Each row is a point. The ring and each string are closed loops that go straight from each point to the next, and from the last back to the first. Before rounding, they use only three directions, however many columns there are. How many times does the string pass through the ring? Passing back the other way cancels.

Ring (10 x 3)
[[ -9  38 -15]
 [-25  25 -24]
 [-28  12 -26]
 [-25 -10 -26]
 [-10 -25 -20]
 [  6 -28 -13]
 [ 22 -19  -5]
 [ 27   3   0]
 [ 22  19  -1]
 [  8  34  -7]]
String (16 x 3)
[[-32  22 -17]
 [-23   5 -17]
 [ -6  19 -20]
 [-24  29 -31]
 [-44  27 -34]
 [-32  13 -22]
 [-15   9 -15]
 [  1  38 -16]
 [ 16  52 -11]
 [ 32  53  -1]
 [ 28  20   7]
 [  9   0  -1]
 [  7   9  -8]
 [ 24  42  -9]
 [ 15  60  -6]
 [ -7  59 -15]]
Times through: 3
String (26 x 3)
[[-15 -34 -13]
 [-17 -47 -21]
 [-10 -39 -26]
 [  2 -18 -25]
 [  4  -2 -18]
 [ -2  -6 -13]
 [ -3 -36  -9]
 [ 12 -44  -5]
 [ 22 -36  -1]
 [ 46  -8   0]
 [ 38  13  -4]
 [ 17  16 -11]
 [  6   0  -7]
 [  4  -4  -4]
 [  9  -3   0]
 [ 30  14   7]
 [ 45  24   9]
 [ 41  27  -1]
 [ 24  15  -7]
 [  6  -6  -7]
 [  9 -29  -1]
 [ 22 -44   1]
 [ 24 -36  -7]
 [ 23 -19 -15]
 [  6  -1 -16]
 [ -3  -6 -14]]
Times through: 4

Ring (7 x 6)
[[  4   3  12  10   9   7]
 [ 10  -7   9  31   5  -9]
 [ 10 -13   5  30  -2 -29]
 [  3  -6   5   5  -2 -30]
 [ -3   0   6 -25  -5 -10]
 [ -4   3   8 -37  -5   9]
 [  0   6  12 -14   5  16]]
String (24 x 6)
[[  0   6  10  -1   9  -5]
 [  2   2  10  -1   4  -3]
 [  0  12  13   7  17  -2]
 [  3   1  10   3   5  -2]
 [  6  -7   9  -3  -6  15]
 [  9  -2  11  23   7   9]
 [ 10   4  13  50  21 -11]
 [  6   0  10  25  10 -14]
 [  8 -12   6   6  -9  -2]
 [ 13 -23   4  16 -16  -4]
 [ 15 -16   6  53   2 -35]
 [  8  -3   8  39  10 -36]
 [  6  -5   7  20   4 -25]
 [  7 -15   4  -2 -14  -8]
 [  7 -18   2   9 -14 -34]
 [  3  -7   4   9  -2 -42]
 [  3 -14   3 -18 -17 -10]
 [  2  -8   5 -15 -10  -7]
 [ -3  -5   4 -37 -14  -8]
 [ -6   6   7 -34  -2  -9]
 [ -7   1   6 -59 -14  12]
 [ -4  -5   6 -57 -19  23]
 [ -8   7  10 -60  -7  27]
 [ -6  13  12 -31   7  14]]
Times through: 3

Ring (8 x 9)
[[ -7   3 -28  11  46  -9   5   3 -26]
 [  2 -13 -47  22  32   3   7 -23 -15]
 [  2 -25 -48  24  -2  18  19 -50   6]
 [-10 -19 -23  14 -25  22  27 -48  14]
 [-24  -2  10   1 -31  16  29 -29  10]
 [-37  19  37 -15 -17   1  29   4  -2]
 [-39  30  37 -23  12 -13  26  30 -16]
 [-26  23   9 -12  40 -17  16  30 -26]]
String (23 x 9)
[[ -3   7 -25  18  58 -13  -9   8 -39]
 [  0   1 -38  19  60 -11  -6   2 -35]
 [  2   1 -37  22  59 -10 -10   0 -37]
 [ -1   5 -27  23  58 -12 -15   3 -42]
 [-12   7  -8  11  30  -5   2  -1 -25]
 [-20   5 -13  -7  20  -4  29   3  -6]
 [-23  13  -2  -9  25  -8  23  13 -14]
 [-22  17  12   0  21  -8   8  10 -23]
 [-45  43  53 -29  23 -21  21  49 -26]
 [-54  37  53 -46  -5 -13  52  41   1]
 [-38  17  24 -24 -10  -1  43   9   5]
 [-22  12  19   6   1   1   7  -6 -16]
 [-38  20  54  -6 -33   7  17  -6  -5]
 [-43  13  42 -22 -46  12  46 -10  18]
 [-41  16  48 -14 -41  10  33  -9   8]
 [-43  15  36 -27 -34   7  51   0  17]
 [-27   9   9 -10  -3   2  31  -2   0]
 [-29  21  32  -2   4  -4   8   8 -20]
 [-43  39  54 -23  13 -16  18  38 -24]
 [-38  41  46 -17  34 -23   7  46 -37]
 [-35  30  14 -29  43 -23  31  46 -21]
 [-21   7 -10  -9  21  -5  29   7  -7]
 [-14   8  -8   6  29  -6   8   3 -22]]
Times through: 3

Ring (10 x 12)
[[-23  16   6 -14  -4  16   8   0 -12   2  -1  24]
 [-14  18  12  -9  -2  -3  -2   6 -13   5  15  19]
 [ -5  13  13  -3  -2 -21 -11  11 -10   8  27   9]
 [  5   3  10   1  -3 -29 -15  13  -6   7  31  -2]
 [ 18 -20  -3   4  -6 -27 -13  11   0   1  23 -17]
 [ 16 -27 -11   4  -9 -18  -8   9   4  -1  14 -22]
 [  4 -25 -15   3 -10  -9  -1   5   9   0   5 -22]
 [-17 -11 -14   1 -10   5   6   1  10   4  -3 -13]
 [-29   2  -9  -6  -9  17  12  -2   4   4  -9   2]
 [-30   9  -4 -11  -7  23  13  -3  -3   2 -11  14]]
String (31 x 12)
[[ 25 -39 -17   1 -10 -11  -5   7   4  -7   6 -25]
 [ 12 -26 -13  -3  -9  -2   0   4   1  -5   2 -13]
 [  8 -24 -13  -5  -9   3   2   3   0  -5  -1 -11]
 [  9 -27 -16  -6 -10   9   5   2   0  -7  -7 -11]
 [ -6  -6  -4  -3  -7  -1   1   4  -1   2   6  -3]
 [-19  -5  -9   4  -9  -6   2   4  11   8   6 -14]
 [-33  -3 -14   7 -11   0   7   1  18  12  -1 -18]
 [-39  -3 -18   2 -12  15  14  -3  17   9 -13 -13]
 [-17 -11 -15 -10 -10  27  15  -4   1  -4 -19   2]
 [ -6 -10  -9 -11  -8  18   9  -1  -5  -5  -9   5]
 [-27  -1 -11 -15  -9  36  19  -6  -3  -3 -23  13]
 [-30   5  -9 -19  -8  43  22  -8  -7  -5 -26  21]
 [-14  -1  -5 -14  -7  22  11  -2  -8  -3 -10  13]
 [-10  -1  -2  -7  -6   5   3   3  -4   1   3   5]
 [-25  14   4  -4  -5   1   3   3  -2   8   8   9]
 [-23  14   5  -5  -4   0   1   4  -3   8   9   9]
 [-19  11   4  -3  -5  -5  -1   5  -3   8  12   6]
 [-26  23  12  -6  -2  -4  -1   5  -8  10  15  17]
 [-13   8   4  -4  -4  -6  -2   6  -4   6  13   6]
 [ -5   4   4  -9  -4   0  -1   5 -10   1   9  10]
 [  1   1   5 -11  -4   0  -2   5 -13  -2  10  12]
 [ -5   0   1  -4  -5  -6  -2   6  -4   3  11   2]
 [-12  16  13   4  -2 -30 -13  12  -2  14  34   1]
 [-10  16  15   8  -2 -40 -18  15  -1  16  41  -3]
 [  5  10  16  10  -1 -52 -25  18  -3  15  50  -8]
 [ 21  -8   8   4  -3 -40 -21  16  -6   5  38 -10]
 [ 23 -20  -1  -3  -6 -18 -11  10  -7  -4  19  -8]
 [ 11 -15  -3  -3  -6 -10  -5   7  -4  -2  12  -6]
 [ -1  -6  -1   3  -6 -20  -8   9   2   6  20 -11]
 [ 11 -17  -4  10  -7 -34 -14  13   7   7  27 -25]
 [ 25 -35 -13  10  -9 -31 -14  12   9   0  21 -34]]
Times through: 3
String (24 x 12)
[[  5  -3   3  -9  -4  -2  -3   6 -12  -2  11   8]
 [  6  10  17   0   0 -34 -18  15 -11   8  38   5]
 [  4  14  20  12   0 -60 -28  21  -3  18  57  -8]
 [ 21  -8   9   6  -3 -44 -22  17  -5   6  41 -12]
 [  7  -5   4   8  -5 -37 -17  14   2   9  33 -15]
 [ -5  -2   0   2  -6 -15  -6   8   1   6  17  -7]
 [ 15 -22  -8  -6  -8  -1  -2   5  -5  -6   4  -6]
 [ 33 -44 -17   1 -10 -14  -7   8   2  -9   8 -27]
 [ 27 -43 -20   0 -11  -6  -3   6   4  -9   1 -26]
 [  6 -20 -10  -5  -8   3   2   3  -1  -4   0  -8]
 [ -7 -10  -8   1  -8  -6   0   5   5   4   7 -12]
 [-16  -3  -6   4  -8  -9  -1   5   8   8  10 -12]
 [ -6 -14 -12  -5  -9  10   6   1   1  -2  -6  -5]
 [-16 -15 -18  -8 -11  25  15  -4   5  -3 -19  -4]
 [-47   8 -13  -1 -10  20  16  -4  13  10 -13  -3]
 [-41  15  -3  -1  -7   7   9   0   8  12   0   2]
 [-14   2  -1  -3  -6  -1   1   4  -1   4   7   1]
 [-32  16   2  -4  -5   5   5   2   0   9   4   9]
 [-11   1  -1  -8  -6   6   4   3  -5   1   2   6]
 [-11   4   0 -21  -5  31  12  -3 -17  -8 -13  26]
 [-31  30  14 -18  -1  19   8   0 -18   4   2  36]
 [-30  32  17  -7  -1  -5  -2   6 -11  12  19  24]
 [-21  26  16  -5  -1 -13  -6   8 -10  11  23  17]
 [-10   9   7  -4  -4 -10  -5   7  -6   6  17   7]]
Times through: 3
